Each wall is flat, endless, passes through zero and stands at right angles to its row. A trip goes straight from one point to another. List the walls that it crosses, first one first.
(in the rows, 128 means zero)

Walls:
(1): [100 117 176]
(2): [104 190 140]
(3): [114 172 154]
(4): [127 178 137]
(5): [190 110 145]
Trips:
[133 162 107] to [172 117 133] => 5, 3, 2, 4
[134 116  44] to [111 115 126] => 1
[ 89 126 123] to [114  65 146] => 3, 2, 5
[ 96 110 115] to [ 67  73 141] => none
[ 30 117 150] to [ 92 154 139] => 4
[119 163 111] to [175 119 118] => 5, 3, 2, 4
[112  78 168] to [172 110 163] => none
[151  98 150] to [142  94 133] => none
[188 114 100] to [117 113 132] => 1, 5

Walls:
(1): [119 143  94 102 103 116 148 129 122 133 162 164]
(2): [142 156 149 110 142 152 169 115 109 141 122 104]
(3): [168 147 123  93 180 197 134 146 108 165  50 134]
(4): [116 147 136 113 112 129  34 141 129 118 164 120]
(5): [182 148 125 156 145 158 167 119  95 133 113  95]
(6): [119 119 149 123 136 115  99  90 109 135 112 127]
(7): [139  83  89 197 194 138 153 142 134 123 116 144]
(8): [125 109 117 178 117 131 158 126 119  90  96 139]
(9): [192 111 166 110 135 106 110 136 137  91 106  92]
Trips:
[130  83 138 152  75 151 107 156 134  97 124 150] to [106  93 155 112 130  64  97 136 189 175 132 153] => 7, 6, 8, 1
[130 106 111 203 222 113 171 104 155 121 160 157] to [116 186 110 133 116 138 142 151 148  68 139 117] => 1, 2, 4, 7
[169 155 104 141 106  49 131 128 194  89 109  98] to [118 163 119 150  71 136 114 109 118  87 155 103] => 4, 1, 5, 9
[ 92 132 117 118 135  90 121 127 161 129 134 123] to [ 99  99 103 172 172 146 100  76 189 148  67 103] => 7, 1, 8, 4, 3

Walls:
(1): [ 97 147 180 128 124 143 144 139 139 135 108 115 157 116 147  99 109 134
 146 183 100 118  90  98 137 145 130  71 186 117 176  92 101 142 127 145
 173 136 119 141  95 136 167 138 143 163 137  80]
(2): [116  36 127 114 145 112  71 152  98 166 167 129 154 114 136 131  88 137
 107 115 122  78 143  90  91 136 122 148  81 105 173 114  92  92 130 153
  87 111 120 131 113 151 130 119 155 134 184 154]
(3): [127 135 168  90 162  88 207 110 115 115 173 159  98 114 126 163 124 181
 134 158 104 159 125 112 129 166  75 140 142 111  87 155 163 120 162  85
 145  92 145 150 161 119  83 103 148  98  96  87]
(4): [ 95 107 157 179 160 120 125 122 120 152 151 142 113 122 139 119 168  95
 109  61 188 151 126 157 148 100 152 169 107 105  81 140 131 181 110  89
 108 108 173 217 100 152 165 123 110 134  80 114]
(5): [118 114 129 181 150  74 115 177 124 110 149 179 120 162 148 125 165 169
 139 124 115 107  62 101  96  99 138 166 195 133 155 126 168  94 144 129
 142 109 124 149 110 102  81 176 131 174 116 113]
(6): [ 89 140 140  97 135 100 107 127 132 165  90 189  98 104 130 147 149 148
 119 145 148  88 118 163 131 127 139 140 155 144 164 130 158 141 190 108
 109 175 106 160  97 137 116  74 111 103 132 171]
(7): [115  90  69 116 143 213 120 115 119 158 151  85  98  78 122 160 135 151
 168 169 137 114 175 138 118  88  98 153  69  89 156  94 139 126  77  82
 143  69 150 114 151 125 124  83  81 153 170  52]
(8): [169 144 124  89 150  85  81 119 182 144 116 145 176 107 151 109 136 138
 169 154 104 177 122 141  97 157 124 139 102 150 134 118 120 152 147 115
 127 163  71 153 158 146  73 163 171 129 122 129]
(9): [ 99 101 122 149  47 106 155 100 122 131 182 117  69  83  36 144 137 145
 161 109 140 180 168 157  66 123 123 141  82 129 144 131 215 178 157 123
 160 120 136 133 102 135  74 158 143  78 178 102]
(10): [134 169 122 119 132 104 181 183 144  69 140 114 147 133 122 145  69 125
 111 102  89 113 234 167 168 160  95 132 155  85 143 118 121 160 131 134
  99 211 163 190 152 109 122 127 186 125 135 150]
Trips:
[112 131  82  96 101 152 120 164 113 113  78  91 112 185 178 145 162 126
 135 171 138 105 170 120 101 160 130 144 140 112 166 148 160 157 101 161
 130  82 166 123 176 169  85 133 101 182 132 163] to [126  81  85 210 122 159 143 145 127  56 139 130 109 132 122 130 136 147
 168 146 151  75 146 158 109 113 108 116 120 124  63 141 136  87 102 125
 158 141 153 148 149 103  90 111 156 103 103 155] => 2, 9, 3, 4
[108 199 102  81 128 149 133 130  91 135 154  90 108 121 145 187 123 107
 116 158 104 133 147 100 119 114 129 179 147 131 169  94 141 151 126 173
 138 122  98 148 179  78  87 154 128  96 134 101] to [129  80  97  81 100 130 135 142 114 178 131 155 139  89 191  90 145  63
  94 126  88 133 170 122  86 143  83  80  94 121  86  85  98 167  92 147
 107 140 128 109  68 116 146 133 124 134 127  85] => 5, 2, 3, 9, 4, 10
[ 90 103  84 115 157  78 144 172  91  77 144 117 149 142 137 151 138 156
 126 187  92 158 140 169  80 115  62 115 153 209 109 137 141 107 158 118
  51  98 121 126  86 136  89 123 131 100 128 144] to [124  93  62 177 140 117 152  79 147 145 124  90 144 146 138 134  98 136
 151  96 108  83 140 161 142 141 140 148 145 115 161 147 122  88 149 143
 135 156 142 174 179  83 100 135 186  91 158  94] => 7, 6
